Rows are points. To make a cloud, some directions were put in groups of two or more. Within a group, all points are equally far from the middle, so they leave a hole (a ring in 2 directions, a hollow ball in 3). The other directions are filled evenly. Then the cloud was stretched, turned, moved and blurred a little. How many holes are there, and how many directions does each take, smallest first?

Cloud:
array([[ 0.32,  1.76,  2.93],
       [ 2.58,  0.57,  2.33],
       [ 1.91,  1.47,  0.75],
       [-1.60,  0.60,  0.68],
       [ 1.90, -0.48, -0.88],
       [-1.75, -1.76, -2.28],
       [-2.38,  2.59, -0.03],
       [-0.75,  2.29, -2.18],
       [ 1.94,  3.68, -1.17],
       [ 0.38, -2.64,  2.76],
       [-1.15,  0.27,  1.25],
       [-0.08,  1.39,  2.00],
       [-1.83,  1.73, -0.67],
       [-3.52,  1.70, -1.97],
       [ 1.50,  1.91, -2.58],
       [-0.59,  0.69, -0.45],
       [ 3.67, -0.58, -0.95],
       [ 3.01, -0.93, -2.92],
       [-0.51,  3.43, -2.57],
       [-1.07,  0.96,  2.33]])
Holes: 0

Cloud:
array([[ 2.27, -1.44,  1.11,  0.28],
       [-2.81,  0.05, -1.22, -0.96],
       [-1.69,  0.62, -1.45, -0.80],
       [-3.13, -0.36, -0.75, -0.43],
       [-0.49, -3.02,  0.70,  2.02],
       [-3.63, -0.78,  0.41,  1.08],
       [ 0.94,  3.17, -0.28,  3.41],
       [ 3.15,  3.00, -1.93, -2.44],
       [ 1.35,  1.83,  1.82,  2.61],
       [ 0.34,  1.03, -0.40, -0.41],
       [-0.24,  0.52,  3.40, -1.87],
       [ 0.54,  1.80, -2.04,  2.12],
       [ 3.39, -0.68,  2.57, -2.85],
       [-2.50, -0.88,  0.44, -3.31],
       [-2.31, -0.68, -1.12,  0.32],
       [ 1.59, -0.57, -2.76, -0.68],
       [ 2.33,  2.52, -0.04,  3.41],
       [ 1.40, -2.89, -0.28, -0.69],
       [ 2.12,  1.26, -0.51, -0.44],
       [-0.85, -1.36,  1.78, -0.96],
       [-1.15, -0.31, -2.09,  1.69],
       [-0.82,  3.73,  1.02,  3.15],
       [ 2.21,  0.89,  3.11,  1.97],
       [ 0.95,  0.58, -2.47,  1.66],
       [ 0.53,  1.04,  3.75,  1.10],
       [ 0.71, -2.15,  0.93, -3.98],
       [ 1.18,  3.35, -2.00, -0.18],
       [-1.04, -1.74, -0.70,  2.29],
       [ 0.50,  3.25,  1.84,  0.81]])
Holes: 0

Cloud:
array([[-2.47,  0.16,  3.02, -0.69,  1.27,  2.98],
       [-1.40, -3.01, -1.53, -0.10,  1.17, -0.80],
       [ 2.47,  0.05,  2.58, -0.08, -0.85,  2.95],
       [ 1.27,  1.14, -2.17,  1.79,  0.99,  2.73],
       [-1.35,  1.44, -1.38,  2.00,  2.41,  0.51],
       [-3.16,  0.53,  1.17,  1.88,  0.61,  3.26],
       [ 1.18,  2.49,  2.18, -1.12, -2.79,  0.54],
       [ 0.68,  2.21,  1.28,  1.68, -2.62,  1.66],
       [-1.45, -1.78,  3.35, -0.38,  1.94,  2.00],
       [-0.74, -2.29,  2.03,  1.35, -3.39,  0.51],
       [-1.40, -2.67,  0.26,  1.58, -3.32,  0.29],
       [-0.80,  1.88, -2.43, -1.18, -0.22, -1.64],
       [ 2.78,  0.38,  1.92, -1.69,  0.56, -1.87],
       [ 0.47,  2.94, -0.76, -2.59, -1.13,  2.86],
       [-1.89, -2.96, -1.34,  0.30,  0.14, -1.33],
       [-2.94,  1.20,  2.72, -1.11, -1.66,  2.68],
       [-1.64, -2.66, -0.95,  1.52,  0.58,  3.31],
       [-1.26, -2.42,  1.53,  1.50, -3.33,  0.38],
       [-2.02,  2.09, -2.69, -0.37, -2.53,  0.08],
       [-0.32, -3.18, -1.37, -1.23,  1.16, -0.82],
       [ 1.77, -1.07, -2.39, -0.03, -2.57,  2.36],
       [ 2.27,  0.54,  2.45, -1.05, -2.97, -0.46],
       [ 1.44,  0.58, -1.92,  1.52,  0.20, -1.72],
       [-2.85,  0.98, -0.41, -3.28, -1.88,  2.62],
       [ 0.83,  1.74, -1.81, -1.76,  1.68, -1.20],
       [-2.78, -0.94, -1.24, -2.90, -2.70,  0.55],
       [-2.56,  1.96,  1.99, -2.58, -2.00, -0.40],
       [-2.32,  1.00,  0.36, -2.90,  1.31,  3.26],
       [ 2.11, -0.95,  2.21, -2.11, -2.43, -1.20],
       [-0.01, -3.20, -1.56,  1.01,  1.49,  2.32],
       [-2.69, -0.02,  2.57,  1.16,  2.32,  0.02],
       [ 1.47, -1.08, -0.86,  1.97, -3.36,  0.06],
       [ 1.18, -2.09, -2.07, -0.61, -1.37,  3.23],
       [ 2.55,  0.21,  1.86, -1.67, -1.59,  2.77],
       [ 1.72, -1.63,  0.33,  2.38, -0.95, -1.90],
       [ 2.92, -1.15, -0.42, -1.97,  2.11,  1.18],
       [-1.51, -2.03,  2.73,  0.73, -2.83, -0.49],
       [-1.71,  2.12,  2.01, -1.83,  1.89,  2.71],
       [-1.00,  2.52,  0.28, -2.62,  1.79,  2.87],
       [-2.42, -1.98, -1.32,  1.18,  0.09,  3.49],
       [-0.57,  2.59, -0.30, -3.01, -0.96, -1.54],
       [ 2.87,  0.94,  1.92, -1.29,  2.31,  0.39],
       [ 1.86, -0.85,  2.71, -0.70, -2.35,  2.35],
       [-3.18,  0.65,  2.89, -1.01, -2.33, -0.33],
       [-2.71, -0.30,  2.37, -2.80, -2.61,  0.17],
       [ 1.87, -0.83,  1.13,  2.48, -1.08,  3.04],
       [-1.31,  2.02, -1.60,  1.32, -2.42, -0.75],
       [ 2.31, -0.25, -0.06, -2.75, -2.97,  0.16],
       [ 2.19, -0.79, -1.35,  2.18,  1.22, -1.05],
       [ 2.06, -1.59,  1.37, -2.66, -1.31, -1.66],
       [ 0.18,  2.54,  0.65, -2.21,  2.68,  1.28],
       [ 2.44, -0.88,  1.03, -2.62, -1.70, -1.55],
       [-1.35,  2.62,  2.15, -1.99, -0.85, -1.63],
       [-1.13, -3.17, -1.51,  0.18, -1.22, -1.45],
       [ 1.98,  0.98, -1.28, -2.51, -2.73,  0.07],
       [-3.71, -0.38,  0.09,  1.29, -2.53, -0.31]])
Holes: 3 (2, 2, 2)

Cloud:
array([[-1.04, -0.54,  3.34,  0.98,  2.47,  0.55],
       [ 0.62, -1.22,  4.25, -0.96,  1.43, -0.23],
       [-0.97,  2.30,  3.78,  0.28, -0.48,  3.35],
       [-2.23,  2.79,  2.66,  1.70, -1.61, -0.85],
       [ 1.50,  0.28, -2.78,  1.33,  0.86,  1.01],
       [-0.02,  2.70,  4.31,  0.84,  0.18, -1.58],
       [ 2.72,  0.70,  0.79, -1.15, -4.20,  0.25],
       [ 0.06, -0.09,  2.31, -3.35, -1.16,  2.71],
       [-1.82, -2.05,  1.66,  1.71, -0.11, -1.72],
       [ 2.02, -0.07, -3.13, -0.99, -1.20,  1.49],
       [ 1.48,  0.13,  1.48,  2.24, -3.32,  1.63],
       [-1.82, -2.40, -0.73, -0.29, -0.22, -2.59],
       [-0.88,  2.41, -0.13, -3.07, -1.37,  1.67],
       [ 2.32,  2.91,  1.89, -1.21, -2.86,  1.58],
       [ 0.37,  2.42,  0.44,  2.19,  2.27, -0.53],
       [ 4.09, -0.71, -0.18, -1.60,  0.18,  0.95],
       [-0.47,  2.82,  3.26,  1.92, -0.46, -1.74],
       [ 1.22,  2.74,  2.31,  1.86,  2.38,  0.45],
       [-0.18,  2.91, -0.01,  1.47,  1.72,  2.07],
       [-2.63,  2.66,  1.77,  1.54, -1.46, -1.27],
       [ 1.44,  1.68,  2.41,  2.12, -3.20, -0.58],
       [ 3.20, -0.97,  1.77,  1.66,  1.05,  1.41],
       [-1.94,  1.67, -0.22, -0.14,  1.98,  2.03],
       [-1.16,  0.98,  1.92, -3.05, -0.73, -2.57],
       [-0.78,  0.71, -0.19, -2.94,  2.11,  0.46],
       [-0.81, -0.31,  4.90,  0.03,  0.53, -1.16],
       [ 3.79, -1.00,  1.40, -0.64, -0.01, -1.40],
       [ 1.91,  0.41,  1.09,  2.23, -2.30,  2.61],
       [ 0.01,  2.51,  1.99,  2.53, -0.14, -2.03],
       [ 0.57, -2.06, -0.88, -2.78,  0.77,  1.21],
       [ 3.29, -0.48,  2.14,  0.12, -1.17, -2.10],
       [-1.27,  1.88,  1.19, -3.39, -2.58,  0.77],
       [ 1.25,  2.62,  3.79, -0.53,  2.15,  2.08],
       [-0.09, -2.38, -2.05, -0.52,  1.22,  0.74],
       [-1.63,  2.58, -0.56,  1.16, -1.77, -2.25],
       [ 0.19, -1.99, -0.30,  1.65,  0.96,  2.20],
       [ 1.78, -1.44, -2.56, -1.66, -1.26,  1.65],
       [-2.43, -1.39, -0.27,  0.44, -2.07,  1.91],
       [-1.95,  0.45,  4.82,  0.56, -1.14, -0.93],
       [ 2.73,  2.44,  3.02,  0.50,  1.07, -1.03],
       [ 1.04, -2.10,  3.68,  0.47, -0.38, -1.33],
       [ 3.55,  1.44,  2.10,  1.41,  1.37,  0.33],
       [ 0.15, -1.46,  2.37,  1.02,  0.47,  3.36],
       [ 2.08,  2.72, -0.81, -2.33, -1.09,  1.77],
       [-1.50, -0.32,  4.89,  0.28, -1.15, -1.01],
       [-3.51, -1.22,  0.28,  0.00, -1.98, -1.58],
       [-0.77, -1.66,  3.65,  1.26,  0.67, -1.03],
       [-0.27,  2.44,  0.78, -2.38, -1.39, -2.86],
       [-2.27, -0.62,  1.59,  0.93,  2.32, -0.63],
       [ 2.33, -0.07, -2.84, -0.68,  0.90, -1.03],
       [ 1.75,  0.55,  1.71,  2.06, -3.37,  1.58],
       [-0.51,  1.95, -1.51,  0.66, -1.03, -3.16],
       [-1.12, -1.58,  0.65,  2.08, -3.26,  0.56],
       [-3.35,  1.87,  1.18,  0.56, -1.70,  1.22],
       [ 0.91, -2.20,  2.48, -1.81, -2.17, -2.11]])
Holes: 3 (2, 2, 2)

Cloud:
array([[ 3.99,  2.34,  1.74, -2.00,  2.45,  1.11, -0.35,  0.27],
       [ 3.60,  1.45,  3.38,  0.36, -0.94, -0.02,  1.08,  1.38],
       [-2.35,  0.11,  2.64,  0.58,  2.47,  2.82,  0.84, -1.97],
       [ 1.49,  1.97,  3.43, -0.18, -0.46,  1.83, -2.70,  0.59],
       [-0.78,  0.98, -1.57, -1.89, -0.27, -0.57,  2.96,  2.00],
       [ 2.60, -2.39,  3.14, -0.27, -0.29,  0.61, -0.61,  3.64],
       [-0.04, -1.39, -1.14,  1.07, -3.61,  2.11,  0.63, -2.00],
       [ 0.89, -1.89,  0.68,  2.67,  2.69,  2.19, -2.09, -2.40],
       [-0.46, -2.14, -1.83, -1.27,  1.27, -2.05,  1.18,  2.08],
       [ 0.64, -2.63, -0.63,  0.22, -2.98,  2.98,  0.01, -2.50],
       [ 0.44,  0.98, -3.03, -2.16, -0.22, -0.82,  0.01,  3.05],
       [ 2.71, -0.07, -0.14, -2.41,  0.42,  0.15, -2.33, -2.68],
       [-3.65,  1.47,  1.12, -0.52,  1.05, -2.08,  0.26,  2.16],
       [-0.06, -1.11, -0.73, -0.99,  3.89,  0.10, -2.95,  1.62],
       [ 0.56, -0.40,  1.64,  3.79,  2.34,  1.37,  1.51, -0.27],
       [-2.99, -1.57,  0.80, -2.78, -1.41, -0.58, -2.56,  1.72],
       [-0.96, -1.33,  4.04, -2.32,  2.21, -0.74, -1.44,  2.64],
       [-2.74, -0.09,  1.23,  2.24,  2.94, -0.45, -1.43, -1.31],
       [ 3.01,  1.70,  1.93,  0.22, -0.28,  0.78, -3.34, -0.64],
       [-3.99,  0.12, -0.17,  1.19,  1.51, -1.48, -0.65, -2.01],
       [ 3.14, -0.64,  2.75,  1.82,  1.35,  0.54, -2.04, -3.43],
       [-1.53,  1.25,  0.30, -2.62, -0.78,  0.02,  2.87,  1.59],
       [ 1.67, -3.18,  1.94, -0.73,  1.26,  2.93,  0.31,  2.11],
       [-2.60,  1.52,  1.38, -1.25,  1.53,  1.67, -2.36, -2.93],
       [-0.32, -0.27, -3.63, -2.18,  0.17,  0.18, -0.54, -2.24],
       [ 1.54,  0.14,  1.76, -0.18, -2.85, -0.76, -0.09, -3.27],
       [ 3.59,  0.01, -0.70, -0.46, -1.44,  1.49, -0.01, -1.09],
       [ 0.51, -2.39, -0.89,  0.80,  0.47, -3.21, -0.17,  1.56],
       [ 0.20,  0.81,  4.12, -2.29,  0.55, -1.05,  1.26, -1.50],
       [ 0.31,  0.16,  0.01,  1.64, -2.99, -2.57, -0.22,  0.13],
       [ 1.61,  0.22, -1.68,  1.53, -2.92,  1.10,  0.58, -2.33],
       [-2.32,  0.80, -3.41, -1.90,  0.33, -0.40, -1.75,  1.13],
       [ 0.21,  1.93,  1.61, -0.32,  3.68, -2.81, -1.64,  1.19],
       [ 2.19, -0.07,  2.31, -4.18,  0.88,  0.86,  0.83, -1.07],
       [ 1.45, -0.30, -0.24,  0.68,  0.06,  2.92, -4.92, -0.81],
       [ 0.17,  0.86,  0.30,  1.05,  3.60, -0.41, -4.50,  1.39],
       [-1.74,  2.07,  1.05, -1.53, -0.89,  2.61, -2.97, -0.58],
       [-2.74, -1.20, -0.64, -0.30, -0.93, -2.15,  1.25,  1.29],
       [-2.80, -1.40,  0.36, -1.99,  2.92, -0.34, -1.84,  4.55],
       [-2.70, -1.11,  0.77,  1.42, -1.28,  3.01, -3.32,  0.98],
       [-1.27,  0.68,  2.74, -1.01, -0.99,  3.05, -0.10,  1.83],
       [ 0.39, -0.55,  0.69, -4.65,  1.83, -0.85,  2.21, -0.10],
       [-0.13, -1.39,  0.89,  4.18,  0.57,  1.20,  0.70, -0.80],
       [ 1.87, -0.05, -1.39,  2.74, -2.72, -0.18, -0.75,  1.71],
       [ 3.17,  0.46,  3.35, -0.98,  2.01,  1.32, -2.18,  0.26],
       [-4.32, -0.90,  0.61, -1.63,  0.94,  0.88, -2.42, -0.82],
       [ 2.47,  2.57,  3.54,  1.25, -0.33,  0.31, -0.88,  1.04],
       [ 0.06, -1.48, -1.94, -2.21, -0.03,  2.43, -3.15, -0.39],
       [-1.64, -0.31,  0.86, -0.93, -0.76, -3.52, -1.43, -1.68],
       [-3.91, -0.12, -0.18,  1.28, -0.10, -2.09, -0.37,  2.53],
       [-0.96,  0.81, -1.28, -2.07, -0.12,  2.54, -4.56, -0.35],
       [-2.08,  0.96,  2.40, -0.10,  1.07,  2.55, -2.84, -1.38],
       [ 0.62, -1.53,  1.76, -0.28, -0.52, -3.13, -2.24, -1.85],
       [-0.58, -0.45,  0.56,  1.42,  3.45, -1.01, -4.17, -1.29],
       [ 2.14,  0.71,  1.67, -3.03,  0.74,  0.03, -1.81, -2.07],
       [ 1.67,  0.63, -1.32, -0.01,  1.93,  3.62,  1.33, -0.42],
       [ 0.67,  1.65, -0.14, -2.17,  2.55, -2.68,  2.75,  0.64],
       [ 3.20,  3.05, -0.03, -0.68,  1.10,  1.66, -1.04,  1.16],
       [ 3.42, -1.31,  0.80, -1.44,  1.85, -2.40,  1.49,  1.88],
       [ 0.95, -2.91,  3.22,  0.09, -0.55,  1.81,  0.18,  2.67],
       [-2.90, -0.69,  1.74, -0.57, -0.30,  2.82,  1.99, -1.84],
       [-3.10, -0.91,  3.49,  0.63,  1.66, -0.48,  0.47,  2.53],
       [-1.24, -2.57,  2.83,  0.41, -2.39, -0.21, -0.84,  0.95],
       [-1.01,  2.90,  1.48, -1.48,  0.59,  0.97, -0.23, -3.57],
       [ 1.81, -2.59,  2.83, -0.35, -1.95,  2.21,  0.26, -3.17],
       [-0.73,  2.52, -1.42, -2.15,  0.86, -1.19,  2.31,  2.01],
       [-0.42,  1.86,  0.65,  0.40, -3.05,  1.13,  0.79,  2.11],
       [-3.24, -3.26,  0.97,  0.54, -0.73, -2.57, -2.31, -0.41],
       [-1.93,  1.68, -3.15, -1.42, -0.05, -0.29, -0.57,  2.20],
       [-0.48, -1.39,  2.05,  4.23,  0.96, -0.28, -0.80,  0.06],
       [-2.59, -2.38,  0.52,  1.27,  2.57, -1.52, -3.47,  2.25],
       [-1.00,  1.08,  0.97,  1.74, -2.76, -0.55,  1.08,  1.24],
       [ 2.25,  0.88,  1.78,  2.64,  0.31, -3.08, -1.02,  3.43],
       [-2.78, -2.73,  2.69,  0.88,  1.08,  0.11, -3.00,  1.81],
       [-0.83, -0.40,  0.31,  3.61, -1.08, -1.22,  1.18, -1.59],
       [-2.03,  2.56,  0.21, -2.27, -0.34, -0.13, -2.32, -2.12],
       [-1.41, -0.72,  3.37, -1.60, -1.58, -0.09,  0.71,  1.02],
       [ 1.61, -1.69, -0.81, -1.79,  0.38,  3.73,  0.41, -0.75],
       [ 0.73, -3.32,  0.80,  1.29, -1.85, -0.34, -0.30,  2.61],
       [-0.05,  3.17,  0.40, -1.02,  0.51,  0.80, -0.78, -4.08],
       [ 2.43, -0.97,  2.26,  3.67, -0.11,  0.25, -1.66, -2.48],
       [ 0.34,  2.64, -0.04, -1.62,  0.16, -1.56, -3.90, -1.74],
       [ 0.13, -1.84,  1.60, -0.50,  1.66,  4.46,  1.83,  0.79]])
Holes: 1 (6)
